Each wall is flat, endless, passes through zero and stands at right angles to its row. A trip goes straight from one point to another. Which walls does it cross, in order?

Walls:
(1): [-10 -29 -48]
(2): [-15  39 -12]
(3): [-13  24  16]
(4): [-14 -24 -15]
(5): [-13  -4  12]
Trips:
[21  1 -8] to [ 19 -60  19] -> 4, 5
[  3  -6 -29] to [-20   7  37] -> 5, 3, 1, 4
[-9  8  5] to [-2 29 -6] -> 5
[-4 30 39] to [-18 -21   5] -> 2, 4, 1, 3
[ 8 23  6] to [14  3 44] -> 5, 2
[12  5 38] to [-17   6  27] -> 2
[-28  -6  55] to [ 17  57 -16] -> 2, 5

Walls:
(1): [ -7  11  27   5  -5  15   6 -23]
(2): [-11  -1  10   3   9  22   0 -26]
(3): [ 12 -30  12  19 -19  23  10   6]
(4): [ -8  -3  18 -37  -4  10  10  -4]
(5): [ 17  14   5   7  -3 -21  34 -16]
(6): [ -6 -29 -45  30  -2   7  10  -7]
(7): [  8  13  -7 -22 -39 -33 -20 -34]
(8): [-15  19  40 -24  16  -9  25  -1]
Trips:
[ 16   9  39 -16  11  -6 -12  -7] to [-22 -20  -9  -5  -2 -17  10  12] -> 2, 1, 5, 7, 6
[ 14  13  31 -10  16 -15   5   5] to [-17  28  32 -14  -4 -11  10  -4] -> 7, 2
[ -2  -6  -8 -12  14  15 -24  25] to [-39 -23 -27   3 -18 -13   7   7] -> 6, 4, 3, 7
[ 23  43  13   9 -14  22  18 -23] to [  6 -24 -24  21  17  27   0  13] -> 4, 7, 8, 6, 5, 1
[-15 -29 -17 -19   0  -5  -6  -7] to [  4  20   1 -19   2 -25 -23 -12] -> 2, 6, 8, 5

Walls:
(1): [-17 -11 -17   3  -2 -23   8  34 -28  48   0]
(2): [ -3  18  18  -6  21  25   5   5  -4  -9 -10]
(3): [-53   4  -1  -9 -23 -22 -17   2  -8 -20  -9]
(4): [  9 -30  12   1  17   1  -5   6  15  41  27]
(5): [ 19 -19  -4 -23 -42 -13   3 -19  -6   9 -33]
(6): [ 25  15  32 -26  11  23   3  12  40  11 -33]
(7): [  2 -35  -8 -14  -6   3  52  -3   6 -16   5]
(8): [ 17 -53 -24  -4 -25  60   3 -21 -20 -19  -3]
(9): [  1  26  -1 -11  -3 -40  10  37  12 -27 -19]
Trips:
[ 14   2  17   8   0  25  15 -35   7 -14 -12] to [  5  44  25  -4  -6   5   6  -5 -18   5   3] -> 7, 8, 5, 9
[ -1 -24 -17   8  -2 -48   6 -23  14 -30 -45] to [-35 -34 -26  15 -15  10  15 -37  13 -16  -1] -> 8, 9
[ 23  -6  14  58  16 -33  20 -21   3  -9  24] to [  9   7 -27 -21 -29 -27  29 -18  18  -4   6] -> 9, 5, 4, 3

Walls:
(1): [ -5 -13 -22 -17 -20   2 -19 -15  11 -15   6  24   3  -8   6  25  23   3]
(2): [-27 -16  -3 -24  16  -7  17 -33 -27 -22 -24  -3 -17 -54  -2 -19  32  18]
(3): [-16  -5  14  18  17 -11  -9  10  -1   9 -28  -2  -8 -11  -8   9 -36  11]
(4): [-25  26  32   5 -11  16 -15  17   8 -18  25 -11  20 -30  22 -15  21  19]
(5): [  5 -18 -11 -18 -39   4  -6 -22  -4 -10 -29 -14  -9  15   4  52 -17   2]
(6): [ -9  13 -13  -6   8 -40   3  -2   1 -16  14   1 -23 -25  13   7   2   3]
(7): [  1 -29  -7   1  27 -10  -9   5 -24  -7   7 -24   4   2 -18 -16  15  16]
(8): [-38 -17  -3   0  27  -5   3 -10 -22  -7   2  -3  10 -23  -5   1   4   8]
(9): [-20  32 -16  -3 -24   5  20  -4  29   7 -24   8 -27  15  13  -1  13   8]
(10): [ -1  18  11 -19   8  30   6   5   7  28  16  14  26  26  -9 -18 -10  -5]
Trips:
[ 13  22   0 -10  16 -23 -12 -10  26  10 -18  -6   1 -21  14 -14   0  14] to [-26 -29  35   7   4  25  27  12  -9 -48 -18   8  15  21 -19  38  38  23] -> 8, 1, 7, 5, 6, 9, 3
[-29  -2 -29 -20   9 -34 -15  13   7  -1  -2 -35  -4 -38 -22  -6  16  -8] to [ -3 -33  -2   6   7  14 -21   3  13  33  11 -19  -7  -9  10  20  37   6] -> 3, 5, 6
[-22  22 -36  15   0  23  12  -7  20  -9 -15  -2  -7  28 -23  31 -18 -13] to [-10  -7  15 -40  18 -16  -5   8 -11  23 -20  13   7  44  -1   5  16  35] -> 7, 8, 2
[ -7 -14  13  16 -32  12  15  15  -1  -7   0   4  11  23  27 -36 -26   9] to [-26  19 -60 -26  14   6   7  48  -3  10  31  11 -25 -34  31  24 -14 -26] -> 3, 6, 1, 8, 10

Walls:
(1): [ 27 -12 -19   5  14   3 -35   0 -26   3  27 -60   1  29 -13  -7 -42 -10
  13  -2 -18   2  12  14 -16  11  -1  27 -17  15   0   0]
(2): [  6   0   7  12  20  -7 -10 -18   2   9  -1  -4  38  -3  15 -12  27 -12
  33  -5  -6  12  30  -4 -30   1   9  18  -2  -9 -34  -4]
(3): [ 26 -18  -1 -16  29  -2   0 -13 -23 -12  23   4 -28  -6  22  13  13 -23
  16   6 -24  22 -15 -12   8 -18 -16  10  17  18  18  22]
(4): [ -4   9   0 -20 -10  13  -1 -23  11   9 -28   3   8   2   4   3  -5 -10
  21  -7  -5  15   9 -18  -6   1   6  19   2  18   3  11]
(5): [ 13 -13  13 -12 -18  -2  -3  30   0 -12 -24  14  17  23   0  11 -20  -6
  -3  12  -9  14  24   5  28   7 -18  11  27  17  13   9]
(6): [ 14  -2  21 -23  16  38   6  -5  -3   0 -29  17  15   0 -13  -6  39  -7
 -13 -25  12  -1 -33 -14 -22 -11  -2  29   1   8  -2 -22]
(7): [  5  -7   5  -7  -8 -16  23 -20  -2 -12  -5   1  14 -20 -11 -13  13  20
  -6  17  -2  28  -5  -2  26  -8  -3  20  33  41  17 -18]
(8): [-12   8 -16  15  25  15 -14   5  15  -8  -6 -24  14  25  -3  -9 -13  -9
  -8  11 -11  23  13  -5  15   6  18  -2  -9  12 -39 -12]
(9): [ 10   8 -32   8  11 -12 -17   5  25  10   9  10  -3   0  -3  -3   4  25
 -26   0 -14  37 -11 -13  -1 -45  -2   6   7   3  29 -29]
(10): [-11  -6  10 -14 -22   7  -2   1  -9 -17   6  10 -21 -21   1  13  -8  10
 -23  15 -20 -56  -3   8   5  -6  -4  -3  -3   1  10 -26]
(11): [-18  13  18  -1  20  -4  41  23  -9  18  -7   9  -1  -4  16  -5  -7 -26
  10  20  -1  34 -10  16 -21 -24 -21 -23  26   7 -23 -10]
Trips:
[  9  15  37   1  -8 -23  20   2  -4   2 -21   5   3 -17  -4  24  -9 -13
  35   1 -10  26  -3  17  -7  -8   2 -15  -5  24   9  15] to [ 12  -8 -18   9  11   6  -4 -27 -13  -7  -6  42   2  38  40  -7  20  23
  36 -11   3  18  22 -10   3 -14  -1   8  14   9 -27 -37] -> 6, 9, 8
[ 24 -25   4   8   8 -16 -32   5  -1 -24 -33  -4  -4 -20 -18  -1   3 -14
  16   4  -6 -16 -22   5 -31  12 -25 -17  11  14 -15 -11] to [ 10 -28 -22  -6   2  23  10  15 -18  -9  13 -15  16 -32  18 -19  -4  10
  17 -19 -28 -51   3   3 -29  19 -17  26  17   2 -17   3] -> 11, 5
